Each row is a point. Each copy is the shape, with its points in the same order, turned, moved and blurred by noise. Is it also mirrored, or only turned?
(in the rows, 100 means zero)

Shape, 8 rows:
[54 155 71]
[57 110 160]
[40 101 54]
[165 64 58]
[80 57 100]
[137 84 83]
[128 68 15]
[151 131 92]
Copy 1 (8 x 3):
[128 147 73]
[49 140 121]
[148 99 100]
[73 29 15]
[87 63 103]
[75 67 31]
[132 27 26]
[64 99 11]
Copy 1 is: mirrored
Copy 2, 8 rows:
[96 113 34]
[63 172 110]
[65 66 65]
[156 51 146]
[71 89 132]
[140 86 125]
[133 17 113]
[167 112 106]
Copy 2 is: only turned
Copy 3, 8 rows:
[83 155 92]
[114 85 26]
[69 110 125]
[186 82 156]
[115 58 103]
[169 96 128]
[145 100 187]
[183 142 103]
Copy 3 is: mirrored

Shape:
[130 99 97 38 92 89]
[149 166 150 117 111 97]
[39 143 76 71 168 85]
[108 130 105 141 77 108]
[146 194 105 113 95 116]
[122 135 113 96 114 146]
[130 81 90 59 52 101]
[131 78 107 36 48 91]
[173 68 89 60 119 119]
[60 85 37 83 158 49]
[88 161 136 118 103 129]
[130 125 100 107 92 115]
Copy 1, 12 rows:
[157 104 98 69 84 97]
[142 174 99 148 67 147]
[67 138 125 112 149 56]
[114 99 79 162 81 127]
[137 171 45 144 96 139]
[95 129 81 110 86 148]
[157 62 79 82 67 102]
[166 69 90 67 51 90]
[154 88 112 56 101 164]
[108 79 142 113 182 63]
[85 149 86 152 67 116]
[129 111 81 123 87 133]
Copy 1 is: only turned
Copy 2:
[133 62 73 36 80 95]
[171 79 158 99 104 109]
[45 128 147 32 88 102]
[132 112 100 128 114 93]
[177 122 136 96 98 139]
[122 76 112 93 105 144]
[137 65 35 65 96 88]
[145 50 36 44 106 79]
[129 27 69 76 41 120]
[37 120 102 49 38 56]
[123 102 141 102 141 123]
[137 89 95 100 93 112]
Copy 2 is: mirrored
Copy 3, 12 rows:
[55 150 112 92 63 117]
[130 146 123 42 136 122]
[60 142 76 146 166 49]
[118 85 100 93 127 140]
[122 151 88 58 151 154]
[79 129 128 86 142 144]
[60 114 108 101 47 144]
[42 120 114 88 33 124]
[73 163 167 122 68 144]
[90 136 92 195 110 51]
[102 101 106 67 163 119]
[105 126 119 93 116 142]
Copy 3 is: mirrored

Shape, 14 rows:
[92 47 122 99 113 83 130 118]
[66 115 45 79 138 119 119 125]
[75 95 117 115 92 73 156 128]
[131 105 109 99 83 109 62 111]
[90 86 95 114 125 89 116 84]
[66 142 80 65 149 162 79 122]
[99 86 124 109 119 105 111 78]
[79 71 101 125 85 57 111 127]
[107 128 52 34 103 126 117 147]
[70 104 59 43 95 128 74 113]
[114 90 136 137 76 124 108 57]
[93 98 103 98 120 36 147 103]
[145 103 108 94 31 127 76 75]
[116 81 93 154 142 91 154 90]
Copy 1:
[134 78 116 81 148 90 142 85]
[99 109 29 94 139 108 69 83]
[93 100 85 85 144 68 153 108]
[118 74 101 89 79 134 105 141]
[116 85 91 115 118 82 117 79]
[94 126 65 108 128 139 34 111]
[120 98 126 114 112 99 114 87]
[110 49 85 91 134 68 144 110]
[101 126 27 42 106 131 88 107]
[94 86 70 49 102 123 51 94]
[88 88 148 123 80 123 141 95]
[138 107 73 98 119 41 145 93]
[84 74 123 70 33 142 128 112]
[129 94 83 154 124 101 160 64]
Copy 1 is: only turned
Copy 2:
[104 79 115 76 155 103 113 93]
[70 151 64 89 128 111 82 133]
[86 81 99 110 146 69 133 99]
[135 99 100 98 61 120 100 92]
[99 112 109 103 140 106 80 77]
[64 195 87 83 81 140 101 110]
[108 117 111 98 127 112 92 59]
[115 72 121 108 128 82 106 123]
[82 138 25 56 87 108 114 138]
[74 134 82 52 75 111 77 138]
[90 78 122 127 96 114 85 26]
[119 98 79 93 165 51 106 91]
[105 69 91 103 29 102 86 60]
[109 102 77 140 172 118 88 62]
Copy 2 is: only turned

Shape, 16 rows:
[118 110 111 86 42 85 94 54 98 149 123]
[94 137 113 110 113 83 120 52 85 78 83]
[151 113 129 91 100 133 57 99 118 150 177]
[66 118 83 105 112 128 58 65 127 158 160]
[136 57 97 89 103 80 84 166 127 141 64]
[86 138 80 140 140 145 117 56 41 106 121]
[66 84 120 55 105 171 117 129 106 51 91]
[92 92 90 110 73 81 88 125 128 79 183]
[115 66 56 59 76 155 142 77 106 128 91]
[143 64 89 154 92 105 122 131 127 128 81]
[70 159 127 53 43 110 111 146 37 50 119]
[109 164 158 107 66 86 99 128 94 146 123]
[99 97 96 79 151 120 153 69 66 86 133]
[140 142 64 132 107 77 114 134 131 93 151]
[138 87 131 118 124 88 132 158 123 158 96]
[75 86 135 140 90 128 97 131 70 103 67]
Copy 1:
[129 132 78 122 18 79 116 67 126 90 121]
[92 149 115 108 109 85 79 67 130 127 94]
[162 75 71 139 35 125 57 109 159 82 135]
[106 60 121 116 11 126 50 85 115 128 124]
[94 75 94 162 86 86 155 179 123 87 97]
[94 120 92 118 95 132 24 55 97 140 54]
[113 74 140 73 135 170 134 95 134 104 82]
[69 70 97 157 77 143 105 68 145 71 161]
[109 68 60 94 73 124 161 79 114 149 67]
[82 118 79 191 82 131 140 136 141 125 87]
[89 134 93 46 124 139 104 74 110 7 109]
[118 164 92 111 53 120 72 137 113 59 152]
[120 92 77 109 140 114 77 55 109 147 90]
[43 104 60 152 90 129 71 102 176 102 138]
[113 115 75 171 103 126 112 180 112 116 126]
[99 131 138 147 98 142 113 117 95 74 61]
Copy 1 is: only turned
Copy 2 (16 x 11):
[83 141 96 86 54 67 56 124 76 103 172]
[92 148 59 120 55 92 128 88 77 96 101]
[82 154 153 130 134 78 60 155 58 88 162]
[37 163 94 126 139 53 65 110 74 142 152]
[124 76 171 91 85 32 105 134 116 132 103]
[87 135 56 138 112 117 108 68 15 137 110]
[85 97 67 90 132 111 84 154 106 102 32]
[92 156 137 94 120 114 49 88 135 103 125]
[102 80 55 40 123 84 106 146 81 129 138]
[97 77 158 91 80 106 135 113 104 144 134]
[144 159 76 88 53 128 16 126 81 102 39]
[89 176 154 106 41 91 60 141 53 115 102]
[105 129 64 82 138 98 123 72 45 81 87]
[134 178 152 106 107 120 115 91 115 135 135]
[99 114 195 77 87 67 128 119 63 127 100]
[75 77 114 126 56 110 83 115 68 137 58]
Copy 2 is: mirrored

Shape, 17 rows:
[84 134 109 124 71 86 153 115 62 160 68 128]
[119 61 114 128 157 88 113 73 146 84 100 32]
[122 64 81 105 164 81 104 166 102 82 91 56]
[150 61 125 143 130 90 86 74 86 79 159 57]
[101 111 88 123 131 121 179 61 57 138 126 132]
[84 52 77 113 110 181 74 98 141 103 90 126]
[118 141 74 152 77 178 119 165 54 131 126 126]
[128 68 56 147 65 147 137 63 144 153 54 61]
[117 111 99 77 92 78 145 82 131 78 82 67]
[73 114 89 114 143 76 74 143 134 122 140 133]
[86 137 145 90 85 135 154 132 67 114 132 87]
[128 35 143 98 98 71 86 129 140 71 121 128]
[55 41 73 109 77 101 99 157 110 107 69 51]
[132 57 49 132 90 74 130 90 146 89 147 41]
[54 130 96 120 118 94 136 165 77 79 67 109]
[119 58 95 80 100 111 100 60 80 172 73 106]
[87 81 100 75 117 72 56 54 94 63 124 130]
Copy 1 (17 x 12):
[92 125 61 50 127 116 130 85 88 131 8 121]
[53 104 102 122 55 77 110 36 117 72 113 36]
[59 60 93 75 57 111 165 75 113 62 116 77]
[68 95 114 84 53 89 75 123 90 108 136 46]
[107 108 48 33 108 33 106 87 75 127 54 102]
[49 100 61 86 76 88 81 56 97 77 137 181]
[34 89 51 7 161 108 119 123 89 135 104 153]
[66 192 40 89 130 102 82 49 138 81 107 112]
[85 125 90 137 128 70 158 69 118 101 82 79]
[35 76 154 72 58 84 129 76 115 108 70 153]
[94 82 89 57 159 98 149 77 52 158 92 101]
[49 115 118 136 16 118 140 93 76 127 120 127]
[72 119 87 78 92 160 155 44 85 29 105 127]
[56 171 136 84 75 74 130 80 109 66 137 56]
[42 60 72 78 119 104 179 77 64 80 38 127]
[146 124 60 85 75 110 83 70 124 102 78 126]
[106 87 132 139 57 72 92 131 79 85 87 136]
Copy 1 is: only turned
Copy 2, 17 rows:
[101 87 57 73 35 59 140 68 101 135 100 144]
[96 124 119 70 109 174 127 137 85 67 85 58]
[108 112 67 87 104 127 80 92 80 14 55 82]
[100 168 89 111 120 175 85 92 60 115 97 76]
[117 123 91 50 72 78 148 60 45 123 173 116]
[63 101 103 111 103 111 113 82 149 48 185 83]
[60 178 37 100 61 46 106 33 104 84 144 140]
[72 130 67 53 42 104 111 158 153 109 157 67]
[117 107 72 78 118 104 149 153 102 95 93 114]
[55 92 127 123 95 92 94 85 58 46 94 152]
[131 150 74 105 79 105 169 57 103 92 104 168]
[77 66 64 174 124 160 116 105 83 80 100 89]
[114 107 78 140 51 81 106 114 148 29 84 79]
[97 154 78 119 83 107 102 188 58 72 112 65]
[110 104 79 92 92 41 162 52 104 60 58 122]
[125 70 87 64 63 124 74 99 122 109 149 113]
[127 83 145 137 164 104 86 88 93 102 115 113]
Copy 2 is: only turned
Copy 3:
[29 89 136 95 73 79 47 117 107 81 117 148]
[142 109 60 97 116 116 159 54 73 77 94 128]
[135 61 66 97 91 100 168 147 89 99 109 151]
[136 99 97 104 81 149 156 69 36 52 149 102]
[31 83 104 68 88 114 93 63 77 96 187 161]
[102 149 56 63 139 98 123 127 144 76 178 85]
[5 112 89 77 49 130 109 188 99 76 179 107]
[42 131 37 77 82 51 130 54 132 49 121 81]
[87 81 98 104 105 109 122 64 105 134 81 94]
[144 104 70 76 77 137 53 150 103 117 145 139]
[33 86 148 51 93 165 99 128 94 93 107 119]
[166 82 113 139 109 150 109 106 139 70 140 94]
[127 109 119 59 82 55 147 140 142 80 95 117]
[131 100 69 78 29 114 165 54 112 101 127 87]
[67 110 129 100 94 101 113 162 119 133 103 174]
[82 69 89 71 132 57 80 81 95 53 162 89]
[160 106 125 103 129 115 91 94 73 136 174 87]
Copy 3 is: mirrored
